Every row gives one point. Before rounding, the points of a table are all equally far from one centre. They may lie mostly on one side of it. Where is the centre, to within rounding?

Points, 8 rows:
-0.015	-0.055	-0.023
0.000	-0.068	0.006
0.006	-0.055	-0.026
0.027	-0.052	0.026
0.036	-0.027	0.031
0.035	-0.047	-0.008
0.002	-0.065	-0.009
0.038	-0.042	0.017
Centre: -0.001	-0.022	0.005

Points (15 x 8):
-0.027	0.067	-0.001	-0.019	-0.039	-0.014	0.008	-0.045
0.004	-0.017	-0.028	-0.026	-0.051	-0.018	0.001	-0.074
-0.031	0.026	0.013	-0.011	-0.026	0.036	-0.042	-0.080
-0.013	0.016	-0.033	-0.056	-0.021	-0.009	-0.069	-0.035
-0.004	-0.022	-0.005	0.000	-0.070	-0.017	-0.068	-0.036
-0.013	-0.015	0.011	-0.043	-0.006	0.061	-0.008	-0.023
-0.025	-0.006	0.008	0.020	-0.056	-0.024	-0.068	-0.059
-0.018	-0.029	0.027	-0.043	-0.033	-0.013	-0.013	-0.049
-0.001	0.016	-0.019	-0.049	-0.055	0.033	-0.005	-0.003
0.008	-0.070	0.001	-0.016	-0.029	0.004	-0.027	0.002
-0.030	-0.057	-0.010	-0.004	-0.048	0.009	-0.028	0.013
-0.009	0.018	0.021	-0.002	-0.069	0.030	-0.030	0.015
-0.038	0.004	-0.019	0.010	-0.053	0.028	-0.080	-0.037
-0.011	0.031	-0.004	-0.041	-0.036	0.049	-0.005	-0.050
-0.033	0.018	-0.003	0.002	-0.053	0.004	-0.056	-0.077
Centre: -0.005	0.006	-0.015	0.012	-0.004	0.000	-0.020	-0.021

Points (17 x 14):
-0.006	-0.040	0.033	-0.064	-0.032	-0.049	-0.008	-0.029	0.001	0.008	-0.010	0.040	0.007	-0.069
-0.020	-0.016	0.015	-0.043	-0.012	-0.042	-0.052	-0.028	0.010	0.002	-0.007	0.034	0.016	-0.078
-0.002	-0.002	0.030	0.007	0.019	-0.056	-0.054	-0.027	-0.002	-0.024	-0.065	0.003	0.009	-0.047
-0.042	-0.063	0.007	-0.056	0.011	-0.020	-0.019	-0.012	-0.005	0.020	0.003	0.012	0.001	-0.039
-0.012	-0.051	-0.003	-0.041	0.004	-0.077	-0.044	-0.010	-0.001	-0.021	-0.038	0.000	-0.016	-0.022
0.016	-0.083	-0.022	-0.024	-0.042	-0.030	-0.016	-0.064	0.013	-0.002	-0.051	0.048	0.029	-0.023
0.024	-0.022	-0.013	-0.035	-0.047	-0.058	-0.046	0.001	-0.033	0.034	-0.026	0.037	0.001	-0.027
0.017	-0.029	-0.017	-0.079	-0.042	-0.045	-0.016	-0.004	0.019	-0.020	-0.037	0.025	0.005	-0.015
0.005	-0.035	-0.028	-0.002	-0.006	-0.031	-0.045	-0.024	0.013	0.021	-0.053	0.037	-0.035	-0.088
0.032	-0.012	-0.014	-0.053	-0.016	-0.052	-0.020	-0.003	-0.012	0.042	-0.057	0.057	0.024	-0.028
0.011	-0.035	-0.019	-0.006	0.009	-0.045	-0.084	-0.018	0.012	0.010	-0.042	0.009	0.005	-0.044
0.043	-0.031	-0.006	-0.025	-0.048	-0.046	-0.020	-0.029	-0.031	0.011	-0.062	0.047	-0.035	-0.061
-0.011	-0.018	-0.010	-0.025	-0.024	-0.074	-0.010	-0.002	-0.043	0.008	-0.057	0.011	-0.014	-0.050
0.014	-0.038	0.003	-0.005	0.005	-0.037	-0.019	-0.020	-0.060	-0.015	-0.065	0.011	0.037	-0.049
0.011	-0.049	-0.024	-0.053	-0.001	-0.029	-0.056	-0.042	0.015	-0.026	-0.005	0.048	-0.042	-0.046
0.010	-0.035	0.018	-0.033	-0.027	-0.023	-0.016	-0.011	-0.017	-0.019	-0.029	0.050	0.006	-0.100
0.038	-0.038	-0.012	-0.047	-0.025	-0.049	0.028	-0.031	-0.006	-0.007	-0.021	0.035	0.007	-0.085
Centre: 0.011	-0.021	0.001	-0.002	-0.003	-0.019	-0.002	-0.029	0.003	-0.002	-0.022	0.034	-0.007	-0.018

Points:
-0.065	-0.010	-0.043	-0.003	-0.029	0.039	0.059	0.007	0.004	0.057	0.004	0.006	-0.045	0.001	-0.014	0.002	0.033	-0.018	-0.045	0.020	0.038	0.067	0.039	0.017
-0.063	0.006	-0.018	0.023	-0.053	0.019	0.041	0.012	0.010	0.030	-0.017	0.015	-0.037	-0.027	0.026	0.009	0.040	-0.021	-0.038	0.014	0.039	0.040	0.016	-0.003
-0.036	0.027	-0.026	-0.036	-0.043	0.023	0.047	0.014	-0.013	0.054	0.025	0.038	-0.031	-0.015	0.021	0.015	0.043	-0.018	-0.061	0.003	0.000	0.073	0.029	0.030
-0.052	-0.027	-0.041	0.010	-0.032	0.015	0.055	0.027	0.016	0.045	-0.002	-0.003	-0.047	-0.029	0.016	0.008	0.028	-0.005	-0.053	0.010	0.025	0.043	0.050	0.008
0.004	-0.025	-0.010	0.005	-0.018	0.025	0.056	0.016	-0.002	0.047	-0.011	0.011	-0.057	-0.062	0.024	0.002	0.027	-0.005	-0.047	0.008	0.039	0.044	0.040	0.001
-0.041	-0.035	-0.022	-0.007	-0.029	0.014	0.072	0.014	-0.006	0.049	-0.006	0.007	-0.039	-0.042	-0.013	0.014	0.029	-0.018	-0.049	-0.005	-0.003	0.066	0.036	-0.003
-0.062	-0.035	-0.024	-0.018	-0.041	0.010	0.081	0.017	-0.003	0.036	-0.003	-0.014	-0.036	-0.021	0.025	0.039	0.026	-0.031	-0.035	-0.011	0.040	0.038	0.061	0.014
-0.050	-0.017	-0.013	-0.003	-0.021	0.018	0.024	0.003	-0.018	0.038	-0.028	-0.006	-0.080	-0.031	0.034	0.023	0.036	-0.010	-0.023	-0.001	0.043	0.066	0.005	-0.003
-0.032	-0.025	-0.046	-0.022	-0.044	0.030	0.057	0.022	0.000	0.044	0.024	0.032	-0.031	-0.029	0.019	0.010	0.034	-0.002	-0.054	-0.016	0.029	0.053	0.042	0.025
-0.013	0.032	-0.044	-0.017	-0.029	0.035	0.089	-0.012	0.011	0.061	0.017	0.039	-0.029	-0.026	-0.001	0.008	0.021	-0.026	-0.037	0.028	0.054	0.047	0.033	0.010
-0.060	-0.018	-0.034	-0.018	-0.021	0.032	0.081	-0.009	0.023	0.075	0.030	0.021	-0.028	-0.017	0.019	0.018	0.040	-0.053	-0.017	0.010	0.047	0.058	0.042	0.020
-0.040	-0.038	-0.016	-0.034	-0.025	0.012	0.083	0.010	0.026	0.082	-0.002	0.013	-0.039	-0.003	0.030	0.018	0.038	-0.047	-0.005	-0.005	0.037	0.049	0.043	-0.001
-0.060	-0.010	-0.029	-0.043	-0.006	0.031	0.067	-0.021	0.016	0.041	-0.015	-0.003	-0.026	-0.032	0.005	0.005	0.061	-0.017	-0.040	-0.016	0.056	0.070	0.035	0.000
-0.036	-0.021	-0.043	0.003	-0.036	0.027	0.082	0.024	0.025	0.063	-0.002	-0.007	-0.045	-0.032	-0.001	0.041	0.028	0.002	-0.026	0.011	0.029	0.068	0.029	0.003
-0.030	0.008	-0.036	0.004	-0.040	0.044	0.069	0.017	0.024	0.062	-0.024	0.009	-0.040	-0.030	0.025	0.033	0.017	0.006	-0.045	0.031	0.030	0.047	0.035	0.001
-0.070	-0.029	-0.016	-0.023	-0.013	0.038	0.058	0.007	0.009	0.051	0.023	-0.014	-0.044	-0.056	-0.005	0.017	0.018	-0.013	-0.046	0.006	0.014	0.027	0.010	0.013
-0.052	-0.008	-0.023	-0.013	-0.058	0.026	0.057	-0.002	-0.007	0.055	-0.027	0.008	-0.041	-0.015	0.008	0.041	0.035	-0.022	-0.049	0.026	0.040	0.036	0.040	0.005
-0.032	-0.022	-0.028	-0.055	-0.020	0.022	0.057	0.002	-0.026	0.059	0.036	0.004	-0.047	-0.029	0.000	0.000	0.029	-0.029	-0.015	0.007	0.051	0.065	0.038	0.012
-0.030	-0.037	-0.064	-0.041	-0.028	0.019	0.049	-0.020	0.017	0.043	0.016	-0.002	-0.042	-0.005	0.026	0.010	0.031	-0.005	-0.034	0.020	0.014	0.063	0.047	0.019
-0.040	-0.006	-0.041	-0.014	0.011	0.031	0.075	-0.002	-0.003	0.031	-0.015	0.003	-0.075	-0.030	0.006	0.012	0.048	-0.002	-0.038	-0.010	0.049	0.059	0.047	0.009
-0.053	-0.010	-0.040	-0.028	-0.027	0.019	0.068	0.019	0.011	0.044	0.023	-0.008	-0.018	-0.045	0.006	0.012	0.019	-0.006	-0.056	0.028	0.044	0.058	0.032	0.011
-0.076	0.001	-0.037	0.000	-0.019	0.009	0.065	-0.006	0.026	0.040	0.026	-0.001	-0.046	-0.017	0.033	0.017	0.008	0.000	-0.044	0.043	0.017	0.068	0.022	-0.013
-0.064	-0.033	-0.038	-0.031	-0.008	0.013	0.065	-0.005	0.008	0.045	0.030	-0.019	-0.064	-0.024	-0.001	0.014	0.014	-0.004	-0.027	0.002	0.050	0.072	0.050	0.001
-0.039	0.010	-0.044	0.022	-0.049	0.031	0.072	0.002	0.019	0.071	0.030	0.004	-0.049	-0.010	0.021	0.020	0.026	0.006	-0.047	0.023	0.013	0.034	0.032	-0.008
-0.030	-0.004	-0.016	-0.031	-0.036	0.002	0.049	-0.010	0.012	0.029	0.011	0.030	-0.049	-0.036	-0.004	0.070	0.052	-0.015	-0.029	0.005	-0.002	0.028	0.068	0.035
-0.028	-0.027	-0.043	-0.008	-0.029	0.022	0.059	0.003	0.012	0.062	-0.020	0.008	-0.058	-0.027	-0.021	0.012	0.040	-0.007	-0.044	0.003	0.037	0.055	0.029	0.005
-0.045	0.012	-0.057	-0.010	-0.030	0.001	0.062	0.001	0.001	0.033	-0.002	-0.019	-0.040	-0.017	-0.005	0.013	0.034	0.020	-0.013	0.037	0.043	0.058	0.047	-0.002
-0.014	-0.011	-0.063	0.001	-0.018	0.026	0.077	0.005	-0.012	0.055	0.037	-0.031	-0.059	-0.023	0.020	0.045	0.010	-0.021	-0.037	0.011	0.039	0.066	0.034	0.013
-0.020	-0.016	-0.016	-0.030	-0.022	0.006	0.060	0.005	0.029	0.077	-0.003	-0.009	-0.049	-0.035	0.026	0.066	0.026	-0.006	-0.036	0.028	0.033	0.046	0.066	-0.020
-0.029	-0.020	-0.008	-0.031	-0.052	0.032	0.065	0.005	0.011	0.059	-0.006	-0.002	-0.054	-0.045	0.005	0.040	0.046	-0.015	-0.026	-0.017	0.020	0.057	0.033	0.001
-0.058	-0.022	-0.037	0.001	-0.037	0.032	0.065	0.016	0.010	0.069	0.007	-0.015	-0.046	0.001	0.008	0.053	0.031	-0.016	-0.040	0.029	0.019	0.068	0.034	0.012
Centre: -0.020	0.009	0.008	0.001	0.014	0.006	0.041	-0.024	0.001	0.050	0.013	0.004	-0.007	0.007	0.016	0.038	0.004	0.002	-0.018	-0.017	0.029	0.042	0.025	0.020
